Every row gives one point. Before rounding, the points of a table are all equally far from one centre. They may lie mostly on one side of it. Write the centre, to within rounding.
(in the rows, 128 means zero)

Points:
[[147 174]
 [170 157]
 [158  45]
 [185 133]
 [189 102]]
Centre: [115 107]

Points (11 x 4):
[[101 175 153 169]
 [ 75 114  82 180]
 [ 86 158 112 198]
 [ 97 173  68 166]
 [ 69 153 124 175]
 [127 161 100 213]
 [ 98 141  96 210]
 [ 96 134  57 181]
 [126 177  93 199]
 [ 83 168  76 142]
 [ 93 187 100 165]]
Centre: [130 129 111 150]

Points (15 x 8):
[[ 78  64 119 122 180  81 105 160]
 [ 96  57 160 141 218  97 151 135]
 [ 88  48 158 147 155  38 137 162]
 [117 115 132 157 168  55  85 146]
 [152  76 168 173 139  53  86 153]
 [ 87  82 127 144 157  37 133 172]
 [104  56 105 145 187  68 152 149]
 [ 90  82 109 154 166  72 161 195]
 [108 109 120 203 134  78 116 186]
 [118  54 115 154 182  68 154 177]
 [ 86  34 131 179 138  61 139 112]
 [ 73  85 119 169 186  68 148 123]
 [ 56  72 131 148 163  59 142 109]
 [104  58  79 121 138  85 181 131]
 [ 80  51 136 131 141  52  96 135]]
Centre: [118  93 157 140 128 114 145 138]

Points (14 x 11):
[[147  86 172 126 198 190 158 114 121  56 107]
 [185 164  75 101 116 191 143  76 127 118 189]
 [154  80 168 157 104 176 152 104 102  22 133]
 [104 132 118 147  89 187 181 119 163  40 130]
 [108 113 105 144 124 140 161 194 130  61 132]
 [141 110 109 129 134 215 153 119 131  73 208]
 [ 75 106 124 138 148 224 193 108 116  85 135]
 [120 182 146 115 129 214 174 127 138  39  86]
 [ 76 152 103 147  97 172 203 126  94  37 122]
 [105 107 120 116  91 193 138 116 126  60 118]
 [137  96 171 147 144 205 173 141  95  22 118]
 [125 185 170 115 102 189 227 193 116  52 126]
 [178 110 171  93 131 217 162 134 137  46 146]
 [110 125 156 179  93 198 187 131 168  48 162]]
Centre: [156 160 155 148 135 146 186 113 101 113 142]

Points:
[[155 147  32  66 104 175 108 161  89  90 119 115  40 160]
 [141 139  49  88  71 176 181 163  86 144 109 131  61 135]
 [129 125  25  93  92 179 148 144 134 140 147  83  73 156]
 [131 155  39  72  93 165 155 128  85 111 125  69  61 134]
 [130 184  39  83  89 166 126 183 124 120 128  95  34 130]
 [160 126  96 146 134 182 135 138  96  78 109  98  18 165]
 [124 142  11  83 129 169  84 144 107 131 118 101  70 174]
 [153 133  57 132  77 156 143 207  79 127  91 108  62 178]
 [116 130 100  56  92 180 114 152 101 142  77 113  51 174]
 [126 127  54  80 101 180 130 211 103 117 131  95  31 171]
 [131 180  35  78  96 153 129 135  97 144 109 104  74 166]
 [151 142  26  55  99 120 162 133  89 111 115 136  57 155]
 [142 137  46  82 104 165 151 143 118 144  90 142  49 179]
 [123 141  44  98  98 188 104 172 171 125 133  92  44 133]
 [120 152  50  62  85 164 146 192  97 140 160 104  90 127]
 [141 171  82 116 164 145  89 140 118 148 112 163  70 175]
 [152 168  30  87  83 148 112 183 125 149 141  96  12 152]
 [110 127 105 107  82 171 149 174 153 108 118  83  40 169]
 [151 112  58  81 109 173 134 161 111 153 131 113  50 203]
 [160 119  49  83 127 170 137 176 124  95 136 131  92 163]
 [172 130  21 116  70 174  85 179  91 137 135  76  35 154]]
Centre: [119 104  83 123 103 115 101 147  93 132 133 122  49 114]
